Rows are points. The points of each table are mixes of a few directions, plus a little noise. How many directions does each table use, and how many do they share? Where both have some left over, give the other angles between the two spaces (their principal angles), to ten degrees, smallest first.

First, 4 rows:
9; -7
-46; 40
60; -49
-18; 16
Second (4 x 2):
-14; 12
11; -9
56; -47
-52; 43
Directions: first 1, second 1, shared 1

First (5 x 4):
7; -7; 0; -5
20; -20; -1; -16
26; -25; -2; -20
6; -6; -1; -4
-60; 56; 3; 46
Second (5 x 4):
-3; -2; 0; -2
-20; -10; -1; -13
-56; -29; -3; -37
50; 25; 2; 33
30; 14; 1; 19
Directions: first 1, second 1, shared 0; angles 90

First, 7 rows:
-16; 21; -41; -16; -58; 60; 16; -11; 34
53; 10; 1; -13; -11; -15; -8; -30; -19
24; -4; 13; 0; 14; -23; -8; -7; -17
17; -10; 22; 6; 30; -34; -10; 2; -21
-52; -8; -4; 11; 7; 18; 9; 29; 20
-41; -10; 3; 12; 15; 5; 5; 27; 12
16; 1; 4; -2; 4; -11; -4; -8; -9
Second:
46; -33; -34; 5; -20; -26; -18; 4; 4
-11; -38; -24; 23; -9; 26; 15; -23; -33
-5; 9; 23; 11; 5; 18; -9; -7; 25
-25; 23; 10; -55; 17; 0; -33; -5; -14
-7; 7; 3; 4; 33; -23; -25; 42; -14
-2; 11; 1; 9; -19; 1; 56; -7; 0
25; 29; 21; 1; -5; -24; 5; 20; 45
-3; -27; -12; -5; 2; 21; -36; -22; -11
-17; 19; 13; 8; -3; 7; 45; 0; -2
Directions: first 2, second 5, shared 0; angles 30, 60

First (11 x 14):
-6; 9; 19; 4; -6; 4; 5; 18; -1; -8; 18; -3; 3; 7
36; -10; -25; -15; 7; -11; -17; -36; 1; 27; 14; 24; -10; 10
4; 10; -3; -11; 8; -14; -8; -3; 29; 13; 44; 35; -3; 34
-3; 15; 20; 12; -10; -1; 29; 9; -11; 7; -6; -27; 6; -1
-4; -16; -8; 4; -2; 12; -4; -3; -20; -14; -40; -19; 0; -30
19; -5; -16; -15; 8; -8; -24; -16; 15; 10; 34; 37; -8; 20
-26; 7; -4; 1; 7; -6; 9; 8; 22; -2; -13; 2; 5; 4
-4; -19; 10; 8; -10; 27; -14; 15; -35; -36; -27; -24; 0; -37
-11; 2; 9; 12; -6; 7; 18; 8; -14; -6; -31; -30; 5; -19
15; 10; -6; -13; 7; -18; -7; -11; 26; 23; 48; 36; -4; 37
-22; -2; 5; 12; -3; 9; 15; 11; -11; -14; -43; -30; 6; -25
Second:
0; -1; -1; 2; 5; -1; 0; -2; 1; -5; -2; -4; 6; 1
3; -5; -11; 17; 34; -9; -1; -14; 4; -31; -10; -27; 36; 7
-3; 5; 10; -17; -35; 9; 0; 14; -4; 32; 10; 28; -37; -7
-1; 3; 6; -9; -20; 5; 1; 8; -2; 18; 6; 17; -21; -4
2; -3; -5; 8; 17; -4; 0; -7; 2; -16; -5; -14; 18; 4
-2; 4; 8; -12; -26; 7; 0; 11; -4; 24; 8; 21; -28; -6
-4; 7; 15; -25; -52; 14; 1; 20; -7; 47; 15; 42; -54; -11
0; 0; 2; -2; -4; 1; 0; 2; 0; 4; 1; 4; -5; -1
4; -9; -17; 28; 58; -16; -1; -23; 7; -53; -17; -46; 60; 13
1; -3; -7; 11; 24; -6; -1; -9; 3; -20; -7; -19; 24; 5
Directions: first 4, second 1, shared 0; angles 70

First:
-5; -5; 19; 15; -28; -18; 0; -4; -27; 16; 13; 14; -2; 6; -2; -4; -3; -6; -6; -4
8; 1; -14; 4; 6; 11; -23; 7; 8; -27; -14; -16; 29; -9; 14; -2; -2; 21; -6; 0
16; -7; -5; 3; -17; 5; 3; -20; 19; -6; -29; 8; 16; -18; -14; -3; 13; 8; -10; -16
-15; -13; 10; -23; -38; -21; 1; -9; -2; -7; -1; 4; 1; -25; -18; -6; 10; -4; 6; 19
7; -2; 10; 21; -17; -7; -3; -6; -17; 9; 1; 10; 6; 5; 3; -1; -4; 1; -9; -10
-6; 4; 0; -15; 12; -4; 14; 5; -3; 7; 16; -4; -23; 6; 0; 8; -6; -15; 19; 20
-20; -3; 2; -10; -3; -3; -21; 16; -2; -15; 6; -7; 11; -3; 5; -12; 3; 8; -10; 1
17; 12; -14; 3; 36; 15; 14; 1; 9; 5; 3; -9; -15; 13; 10; 16; -10; -4; 16; 6
18; 12; -7; 22; 38; 22; 15; -1; 8; 20; -1; 7; -16; 26; 8; 8; -4; -6; -7; -26
18; 10; -14; -2; 30; 11; 17; -4; 11; 3; 1; -10; -14; 6; 5; 16; -7; -6; 21; 13
-35; -9; 13; -20; -21; -12; -16; 13; -3; -6; 8; 4; 3; -6; -10; -21; 12; -1; -18; -4
Second, 11 rows:
-7; -2; 10; 6; 1; -4; -5; -4; 3; -5; 0; 14; -22; 5; -10; -3; 4; -1; -5; 2
-47; -4; -12; -60; 1; 6; -15; 42; 18; -5; 7; -13; 33; -21; -8; -35; 23; 2; -9; -5
22; 10; -10; 18; 13; 7; -2; 16; -19; 26; 10; 8; 23; 9; 14; -2; -11; 9; 18; 1
22; 6; 4; 29; 7; 0; 2; -8; -11; 10; 1; 16; -14; 13; 3; 10; -9; 4; 11; 6
-1; 0; -7; -8; -2; 3; 2; 10; -6; 8; 5; -12; 24; -3; 10; -5; -1; 0; 0; -8
-3; 2; 5; 9; 6; 0; -7; 4; -4; 7; 5; 16; -10; 8; -4; -5; 0; 2; 1; 1
-15; 0; -12; -30; 8; 7; -7; 22; 13; -4; 0; -5; 17; -14; -5; -16; 11; 6; 6; 6
-2; -4; 11; 8; -11; -7; 5; -15; -4; -4; -1; -5; -11; 6; 2; 7; -3; -8; -13; -10
10; 2; 3; 14; 10; 0; -4; -11; 8; -6; -6; 21; -29; 3; -12; 6; 1; 4; 11; 18
2; -5; 3; -4; -6; -4; 6; -22; 14; -20; -12; -7; -18; -6; -8; 11; 1; -5; -3; 6
22; -4; 4; 17; -25; -8; 24; -37; -10; -8; -8; -35; 8; 3; 20; 30; -17; -13; -14; -17
Directions: first 5, second 4, shared 2; angles 60, 70
